Each row of a before or after table is a point. The points were changed in one or more steps. Then noise was added and the rows were shuffled. The steps act on how far a point lies along the listed directions, d1 being the first. What was done? A step turns or swaps two directions, mirrors them in a line or flattens them onto one, adds a multiple of one to another, or multiplies one. Angles are multiples of 10 degrees, from the lower direction toward the higher: turns from -170 to 170, lines from 10 to 170 but not 90. Use the fewest steps. Two steps may share a direction if one is a turn and the other turns, adds or multiplies; they go together, in the order done. Otherwise the lowest direction goes first.

Directions:
(1): [52 -5]
(2): [ -5 -52]
Before:
[[  9 -13]
 [ -2 -32]
 [ 12 -22]
 [ -8 -17]
 [-27   0]
 [  9  -6]
 [  4  16]
 [ -5   4]]
After (8 x 2):
[[ 11  47]
 [-24 -50]
 [ -7 -96]
 [ 35 -66]
 [ 26 -37]
 [ 27 -18]
 [-14  12]
 [-82   1]]
Steps: multiply d1 by 3; multiply d2 by 3

Directions:
(1): [-12  51 -49  16]
(2): [ -8  47  37 -42]
(3): [ 25 -15 -39 -55]
Before, 8 rows:
[[ 13 -26 -25  -2]
 [ -9  47 -22 -27]
 [ 15  10   5  -8]
 [-16  21  20 -13]
 [ 18  15 -16 -34]
 [-19  33  69  52]
 [  7  15  15  -6]
 [ 12  -6  -4 -28]]
After (8 x 4):
[[ 13  23  28 -50]
 [ 12  26  18 -23]
 [ 10   5  10 -35]
 [-23  65  50 -52]
 [-16  67  52 -60]
 [  5  43  35 -27]
 [-22  94  53  11]
 [ 18 -68 -48  29]]
Steps: flatten d1 and d3 onto the line at 120 degrees; multiply d2 by 3

Directions:
(1): [ 49  15 -15 -49 -19  62   6  36  39]
(2): [ 13 -11  60  24  37  33 -68  -7  25]
(3): [ 10  46  68 -16 -36 -22  -1  39 -42]
(4): [ 86 -18  12  -2  41 -29  32 -20 -19]
Before:
[[-13   8 -47  -6 -28  -2  14   4   4]
 [ 54  21  36 -24 -13  15 -21  27  -5]
 [ 56   3  26 -20  -1 -13   9  29 -20]
 [ 70 -25  12  -7  28   5  12  -8  -7]
 [-18   3 -12  35  18  -5 -21 -26  24]
 [-23 -53 -11  22  35  -8 -26 -28  16]
 [ -5  11  25  10  11  21 -36  10  11]
 [-15  -2 -13 -11 -18  36 -18   5  29]
 [-50  -5 -35  10  -3  30 -15  -3  43]]
After (9 x 9):
[[-63 -80 -19  61  60 -47 -29 -65  -3]
 [ 13   4 -28 -37 -25  77 -16  24  56]
 [ 93  20   6 -64 -18  77 -16  49  41]
 [-41  -4 -40   4  -6  42 -13   2  48]
 [ 89 -25  -7 -24  26  36  14  -2  15]
 [ 80   9  22 -42  -9  15  11  47  -1]
 [  3  30 -23 -24 -47   1  13  27  -7]
 [-48 -15 -21  62  38 -32 -23 -52  14]
 [ -5  -5 -11  11  24  41 -34  -3  33]]
Steps: multiply d1 by 3; add -1 times d2 to d3

Directions:
(1): [-12   5 -54 -33  19   2 -28  50 -32 -30  75  30]
(2): [-32  -1   4  58  -8  69 -29 -57  15 -23  47   2]
(3): [-17  11  49 -31 -20 -52  12 -40 -32 -30  52 -54]
(4): [ 18   5  66  40  60  14  30  37 -30  37  37   9]
(5): [-41  22   2 -37  40   0 -56 -43 -35  66 -19  12]
(6): [-77  29 -15  -8 -23  30  80  11 -27   8 -14  10]
Before:
[[ 16  -7   1  16  23  -7 -39   1   6  45  -6  25]
 [ -5 -16 -27  31 -36  19  -2 -23  23 -37 -28   1]
 [ 43 -21 -12  28  12  17 -16  21  13   5   2  20]
 [ -1  11   4  41   1  29 -39 -20   6 -24  76  -1]
 [-47  39   1 -28  -3   3 -26 -32 -27   4  -9  -8]
 [  7  -1 -58  12  16  23 -16  64   5  -7  15  52]
 [-39   7 -45 -29  13  15 -11  16 -27  18   7  25]
 [ -1  -5 -20 -42   6 -60 -60 -40 -20  12 -17 -18]
 [-45  29 -41 -39 -16  11   4   1  -9  31 -51   3]
 [-29  40 -68 -40  40  15 -33  28 -33  29  -2  41]
 [ -3  12 -41 -58  -2 -15 -15  22  -3 -10  29  22]
 [ 14   6  14 -19   8  -4  28  28 -22  -3  34  -6]
 [-66  29 -33  39  26  85 -21 -27   6  52 -11  62]]
After, 13 rows:
[[ -6  -6 -29 -29 -10 -29 -49 -31 -10 -14 -21  -6]
 [ -1   3  20 -28  -9 -37  18  -9 -33   0  20 -22]
 [-38  32 -31  21  -8  41  28  13 -21 -54  78   5]
 [-50  28 -12 -37  -4 -24  18  19 -48 -16  54   3]
 [-34  -8   9  68 -23  40  11 -61  13 -12  -4 -14]
 [ 27  -9 -55 -16 -43 -32  -4  37  23 -94  74   3]
 [ -7  19 -27 -27 -52 -35  51  21  14 -10 -42 -13]
 [-30  -3 -35   8  -8  33  12  18 -11 -28  47  13]
 [-53  28 -11  -8  -6  44  24 -12  -5   8  26  23]
 [ -4   4 -31  21   2  48 -52  -1   9 -26  53   7]
 [  1  10 -23  35 -22  44 -10   7  28 -41  -9  11]
 [  1  -3  29  20 -25 -27  23  -8   0 -15  40 -18]
 [  4  10   6  -6  18  23  31  28 -14  31  -6  13]]
Steps: turn d3 and d6 by 140 degrees; turn d1 and d6 by 70 degrees; turn d2 and d4 by -50 degrees; turn d2 and d5 by -140 degrees
